Each row is a point. To make a cloud, some directions were put in groups of two or more. Within a group, all points are equally far from the middle, so they leave a hole (a ring in 2 directions, a hollow ball in 3). The other directions are filled evenly. Then the cloud was stretched, turned, moved and blurred a little. How many holes are there, and how many directions does each take, smallest first?

Cloud, 13 rows:
[[22, 41],
[34, -60],
[51, -42],
[42, 21],
[-43, 12],
[46, -50],
[-31, -32],
[5, 49],
[-24, -43],
[55, -30],
[-18, -48],
[47, 13],
[-24, 45]]
Holes: 1 (2)

Cloud (22 x 3):
[[26, 30, 2],
[-29, 21, -50],
[23, 36, 0],
[-4, -45, 20],
[30, 20, -3],
[-26, 18, -52],
[21, -33, 3],
[30, 10, 21],
[-60, 0, -7],
[-38, -16, 38],
[0, -6, 50],
[12, -25, 35],
[-34, -5, -51],
[5, 48, 24],
[-45, -33, 10],
[-5, 30, 47],
[2, 6, 51],
[-56, 19, -22],
[7, 47, 23],
[30, -14, -4],
[23, 13, 34],
[-27, -24, 41]]
Holes: 1 (3)

Cloud, 29 rows:
[[11, 5, 53, 4],
[15, -15, -40, -4],
[-7, 23, 2, -52],
[17, 38, -29, -34],
[-11, 20, 35, 34],
[20, 42, 10, -46],
[22, 49, -17, -34],
[-25, -19, -14, 18],
[-12, 2, 49, 5],
[-32, -12, -11, 9],
[16, 60, 18, 3],
[-36, 2, -2, -17],
[13, -24, 39, 2],
[6, -6, -13, -44],
[38, 11, -35, 33],
[-6, 43, -9, -42],
[17, 11, 18, 53],
[57, 15, -21, 1],
[27, 19, -6, 53],
[38, 23, 32, 26],
[19, -23, -20, 42],
[26, 0, 38, -29],
[-34, 0, -7, 25],
[2, 17, -25, -43],
[21, 54, 11, 24],
[8, 11, 35, 42],
[-19, -4, -34, 7],
[3, 52, 21, 22],
[46, 48, 1, 0]]
Holes: 1 (4)

Cloud:
[[-58, -36, 9, 23],
[12, -55, 26, 15],
[-20, -30, -43, 49],
[-50, -40, -11, 42],
[8, 22, 16, 35],
[20, -3, 7, 43],
[18, -19, 47, -19],
[17, 47, -7, -23],
[12, 18, 27, -47],
[-47, 17, -12, 35],
[30, -26, 29, -28],
[17, -59, 2, -18],
[-52, -39, 13, -4],
[-43, -59, 3, 16],
[-38, -3, 48, -8],
[-17, 32, -20, -34],
[-20, 39, -30, -12],
[-16, 3, 47, -31],
[-48, 3, 36, 21],
[17, 1, 13, 42],
[-48, 9, 25, 30],
[-25, 0, 53, -14],
[-53, 0, 27, 25],
[-32, 23, -43, 13],
[2, -37, -28, 53],
[4, -15, 53, 6],
[-60, -13, 16, 27],
[49, -7, -24, -23],
[10, -21, 52, 0],
[-8, -52, -9, 49]]
Holes: 2 (2, 2)

Cloud (47 x 6):
[[-16, 19, 16, 34, 11, -27],
[-39, 7, 17, 31, 5, 17],
[4, -47, 19, 35, 37, 6],
[-9, 2, -22, -22, 23, 27],
[-2, -42, -4, 1, 17, -32],
[7, 6, -24, -25, -6, 10],
[-21, -12, -14, -17, 43, 19],
[-18, -30, 21, 36, 43, 3],
[-19, -35, -16, 19, -16, -14],
[-16, 6, 34, 1, 21, -22],
[18, 9, 26, 13, 45, 22],
[-10, 20, -13, -32, -9, 7],
[24, -48, -1, -26, 30, 6],
[0, 4, -3, 6, 57, -2],
[5, -38, -15, -12, -25, -7],
[-16, -13, 5, 22, 53, -2],
[-28, -45, -18, 2, -4, 10],
[10, -9, 18, -6, -12, 20],
[-23, 27, 12, -11, -2, 21],
[-24, -10, -2, -31, 36, 18],
[-8, -5, -8, -3, 55, 2],
[-13, 0, -20, -8, 37, 27],
[0, -2, -17, -14, 46, 24],
[17, -35, 6, -22, -13, -33],
[34, -21, 1, -36, 33, -5],
[-9, -30, 9, 28, 36, -23],
[10, -6, -12, -33, 41, 23],
[19, -11, 11, -36, 29, 22],
[26, -17, 35, -2, 31, 10],
[6, -23, 8, -17, -23, 11],
[0, -49, -15, -12, -8, 14],
[20, -15, 22, -24, 24, 23],
[22, -2, 21, -31, 34, 15],
[4, 17, -25, -6, -1, -4],
[1, -60, -3, 9, 35, 5],
[31, 11, 27, 16, -4, -23],
[24, 12, -15, -27, 10, -24],
[-10, 15, 26, 20, 52, 7],
[-6, 27, 2, -26, -13, 7],
[-33, 19, 14, 28, 11, 21],
[22, -50, -7, -5, 35, 11],
[-10, 15, 26, 20, 52, 9],
[-15, -25, 24, 21, -21, 7],
[-20, -5, 27, 5, -15, -30],
[7, 23, 12, 21, 1, 18],
[-19, 7, -22, 6, 21, 22],
[-25, -28, 15, 43, -3, 12]]
Holes: 3 (2, 2, 2)

Cloud, 82 rows:
[[-19, -9, 2, 26, 21, -29, 6, 36],
[-15, 28, -32, 8, -4, -3, 7, 6],
[-9, 20, 9, -15, 20, 1, -36, -9],
[-10, -25, -10, 14, 9, 28, -25, 20],
[11, -1, -28, -26, 18, 7, -32, 11],
[3, -22, -13, 6, 5, 29, -18, 36],
[6, 18, 28, 0, 3, -16, 34, 32],
[0, 4, -18, 11, 3, -26, 44, -43],
[4, -38, -13, -38, 29, -2, 8, 4],
[39, -26, 25, -2, 12, -7, 16, 25],
[26, 11, -18, -35, 6, -16, 4, -3],
[10, -9, -44, 31, -25, -7, -9, -4],
[-13, -1, 14, 18, 3, -7, 14, 51],
[-8, -25, -10, -2, 21, 18, -36, 15],
[-18, -21, -26, 28, 21, -13, 2, 21],
[28, -6, 11, -26, -22, -10, 11, 17],
[17, 18, -1, 8, 6, 36, -18, 11],
[-10, -6, -4, -25, 8, 6, -30, -23],
[35, -32, -4, 3, -5, 8, 14, 9],
[6, -37, -14, 0, -27, 0, -22, -15],
[38, -17, 16, 5, 2, -43, -5, 1],
[11, 42, -6, 5, 17, 26, -18, -7],
[-4, -9, -30, 37, 19, 10, -1, -23],
[15, -21, -2, 43, 26, -11, -1, 21],
[11, 1, -11, -23, 20, -56, 10, 20],
[21, -28, -33, -4, 9, -37, -22, -6],
[29, 15, -30, -8, 28, -49, 41, 8],
[7, -18, -15, 31, -3, -14, 34, 30],
[9, 43, -12, 28, 12, -33, 23, 10],
[27, 8, -9, 31, -5, -60, -17, -23],
[-24, 2, -11, -7, -8, 10, 9, -17],
[12, -4, -17, 23, 27, -17, -48, -1],
[1, -21, 2, -24, -38, -15, 5, -7],
[-9, -9, -6, -7, 36, -55, 2, 0],
[-14, 10, -2, 41, -26, -16, -16, -25],
[15, 13, -3, -23, 13, -14, 26, -37],
[10, 11, 23, 2, 42, -16, 5, 13],
[-12, 22, -30, 10, 15, -11, 30, 5],
[-8, 49, -3, 6, 2, -27, -14, 11],
[-8, 22, 30, 21, -2, -16, 2, -17],
[-6, -25, -37, 12, 5, -26, -15, -20],
[-4, 16, -8, -8, -29, -27, -10, -37],
[13, 16, 5, -29, 23, 10, -1, 12],
[8, 30, 17, 44, 2, -11, 12, 0],
[21, 7, -15, -11, -36, 16, -9, 10],
[-15, 33, 19, 7, 12, -1, -5, -6],
[15, 6, 9, 2, -19, -4, 31, 27],
[-15, 1, 22, 5, -34, -8, -8, -25],
[-8, 16, -1, 38, 8, -47, 27, -11],
[-5, 12, -41, 26, -3, -49, -20, -9],
[33, 6, -28, 5, 49, -3, -5, 4],
[-11, -37, 11, 28, -14, -1, -21, -2],
[12, 17, 12, 16, -12, -30, -42, 36],
[-2, -6, 31, -14, 31, 7, -10, 21],
[-13, 16, 32, 23, -11, -12, 3, -10],
[15, -4, -9, 13, 26, 4, -11, 41],
[5, 10, -23, 34, 34, 19, 18, 1],
[30, -21, -29, -13, 0, 2, 13, -8],
[-19, 5, -2, 24, -10, 16, 10, 22],
[9, 0, -10, -23, -2, 32, -15, 26],
[-2, 9, 23, 16, -15, -20, -18, -35],
[14, -15, -4, -22, -17, 24, -24, -12],
[-2, 22, 8, 24, -7, -36, 10, 24],
[5, 2, -4, 51, 16, -39, 8, 9],
[6, -38, -6, -40, 3, -41, -6, 2],
[-5, -24, 3, 8, -7, -60, 0, 30],
[2, -23, -16, 31, 6, -1, -29, 33],
[54, 5, -8, 0, -14, -20, -22, -12],
[-23, -6, 6, 34, 7, -9, -29, 9],
[11, 29, 12, -14, 26, 3, 8, -16],
[31, -2, 10, -29, 31, -6, 19, -11],
[3, -6, 11, -45, 15, 8, 14, 3],
[-23, 7, -3, 17, 10, -37, -33, -6],
[17, 3, -45, -17, 32, -18, 7, -12],
[6, 33, -1, -14, -17, -45, -13, -13],
[35, -11, 7, -4, -23, 2, -18, -20],
[1, -4, 30, 25, -1, -42, -7, 11],
[14, -16, 9, 9, 14, -21, -48, 13],
[11, 11, 6, -3, -15, -8, 7, -47],
[7, 25, 30, 16, 25, -11, 25, -21],
[33, -8, -40, 17, -21, -30, -5, -1],
[-1, -9, 1, 33, 6, -57, 3, 2]]
Holes: 1 (6)

Cloud (91 x 9):
[[-12, 14, 10, -14, -40, 17, 8, 36, -15],
[27, -26, 15, 12, -28, -3, -20, -14, -30],
[-36, 22, -8, 19, -32, 12, -12, -18, 3],
[37, -6, -23, 16, -19, -26, 24, 24, -10],
[-47, 8, 55, -3, -7, -3, -21, 23, 5],
[-29, 42, 31, 12, -26, 9, 42, 8, -5],
[-19, 46, -26, 23, -14, -2, 26, -5, -3],
[-10, 53, 38, -10, -20, 4, -19, 2, 11],
[-13, 20, -14, 20, -1, 6, 44, -9, 31],
[4, 36, -8, -29, 25, 40, 32, 6, -19],
[18, -21, 29, 1, 1, 0, -4, -42, 32],
[-14, -24, 52, -18, 11, 27, -23, 12, 27],
[30, -15, -32, 40, 32, -7, 29, 10, -14],
[33, 15, -2, 28, -3, -43, 20, 11, -13],
[2, 3, -11, -25, 24, -13, -31, 30, 18],
[-29, -4, 27, 3, -22, 6, 45, -10, -34],
[20, 21, 18, -17, 31, 52, 4, -3, 16],
[26, 11, 38, -3, 34, 39, 2, 28, -3],
[-9, -32, 38, -26, -14, -4, -11, 24, -28],
[15, -15, 12, 18, -28, 17, -23, -43, 0],
[-36, 49, 8, -9, -14, 11, 38, 10, 15],
[-25, -19, -16, -5, 42, 11, 46, 10, -3],
[8, -60, 36, 28, 16, 5, -4, 6, 9],
[-31, -13, -18, 24, 20, -16, -16, 39, 8],
[-46, 3, 40, -9, -28, -24, 19, 1, -3],
[-33, 45, 18, 30, -34, 13, 12, 8, -7],
[-40, 35, -15, -11, -22, -23, 29, 31, -9],
[-15, 36, -5, -6, 4, 23, 55, 25, -32],
[-12, -6, -14, -40, -17, -1, 7, -7, -40],
[3, 33, -15, 6, -14, 22, -12, -19, -7],
[-32, 25, -22, -18, 15, 12, 51, -12, -20],
[26, -5, 28, 36, -20, 6, -27, 2, -26],
[-12, -51, 43, 17, 4, 6, -18, 9, 29],
[-19, 11, -8, -11, 34, 35, 51, 3, 3],
[28, -33, 11, 14, -8, -8, -38, 28, -2],
[-4, -16, -7, -23, -19, -32, -30, -29, 21],
[26, 38, 37, 1, -33, 14, 1, 20, 3],
[-12, 7, 5, -8, 24, 23, 45, -9, 30],
[4, 32, 26, -12, 3, 18, 6, 55, -14],
[23, 7, 22, 21, -3, 3, -26, 26, 45],
[-38, 36, 13, -18, 5, 46, 20, -5, 21],
[-1, -27, -29, 17, 12, 3, 49, 13, -19],
[-5, 12, -3, -34, -18, -26, -24, 34, 6],
[-10, 21, 25, 37, -19, 4, 9, -40, -5],
[7, 1, 34, -28, -15, 1, -3, -43, 11],
[-13, 28, 36, -16, 38, 7, 14, 38, -2],
[15, -30, 50, 31, 0, 15, 11, 23, -11],
[33, 13, 25, -7, 53, 29, 9, 5, 6],
[2, -19, 2, 27, 18, -11, 16, -23, -38],
[-37, -37, 37, -33, 20, 2, -18, 8, -5],
[40, 29, 26, 24, -6, -8, 3, 32, 20],
[20, -12, 4, 13, -19, 8, -1, 48, -2],
[-38, -17, 17, 3, -27, -37, 27, 16, -17],
[-7, 31, 37, -23, -5, 44, 17, -18, 19],
[-24, -31, -15, 16, -19, -40, -26, -9, 32],
[6, 13, 42, 25, 30, 5, -28, 16, -2],
[28, -8, 15, 44, 43, 28, 20, 16, 19],
[-25, 24, 20, -16, 30, 11, 22, 32, 29],
[-1, 12, 33, 7, 22, 13, -45, -6, 29],
[-36, -3, -12, -5, -27, -28, 41, -1, 7],
[5, -35, 23, 14, -15, -37, 2, -5, 29],
[-7, 15, 14, 47, 25, -16, 16, 33, 22],
[-8, 4, 20, -29, -19, -27, 34, 15, 2],
[-25, -35, -17, 13, -7, -37, -2, -21, 33],
[-27, -27, 7, -35, 16, -10, -45, -7, 13],
[-50, 22, -15, 6, -25, 3, -11, -9, 19],
[25, 20, 3, -17, 13, 7, 28, -38, -12],
[-38, 16, 44, -23, 19, -2, 13, 7, 18],
[-43, -25, -4, -19, -9, 7, 13, -16, -39],
[-21, -47, 20, -41, 20, 2, -12, 12, -8],
[-10, -27, 51, -15, -17, 4, -6, 27, -22],
[-43, 32, -25, -12, -18, -26, -4, 5, 11],
[-30, 26, 36, 14, -25, 3, 18, -18, -34],
[-15, 11, -15, 26, 33, -9, -20, 26, 25],
[-20, 8, 22, 11, -16, 15, 53, -23, -3],
[12, 19, 33, -7, 36, 30, 13, -10, -29],
[-18, -35, 15, 17, -55, -21, -7, 11, 8],
[30, 34, 11, 28, -20, 19, 14, -14, 26],
[-13, -3, -17, -21, -2, -4, 18, 13, 43],
[-5, -38, 28, -25, 19, 27, 21, -21, -7],
[5, -4, 13, -33, -24, -22, 29, 10, -31],
[-25, 4, 26, 38, 27, 23, 6, -15, 30],
[18, -40, 28, 48, 32, 2, 12, 0, 1],
[21, 2, 9, 21, 9, 11, 15, 58, 9],
[11, -32, 16, -21, 5, 4, -36, 29, -6],
[11, 29, 34, -12, -43, 25, -6, -1, 10],
[-15, 50, 26, -11, 20, -3, -4, 1, 22],
[6, 30, 12, -15, 5, 20, 9, 50, -23],
[-25, 8, 0, 36, 28, 15, -8, 17, 37],
[-10, -4, 25, 41, -27, 19, -5, -39, 22],
[37, -13, 24, 41, -1, -3, 9, -18, -31]]
Holes: 3 (3, 3, 3)
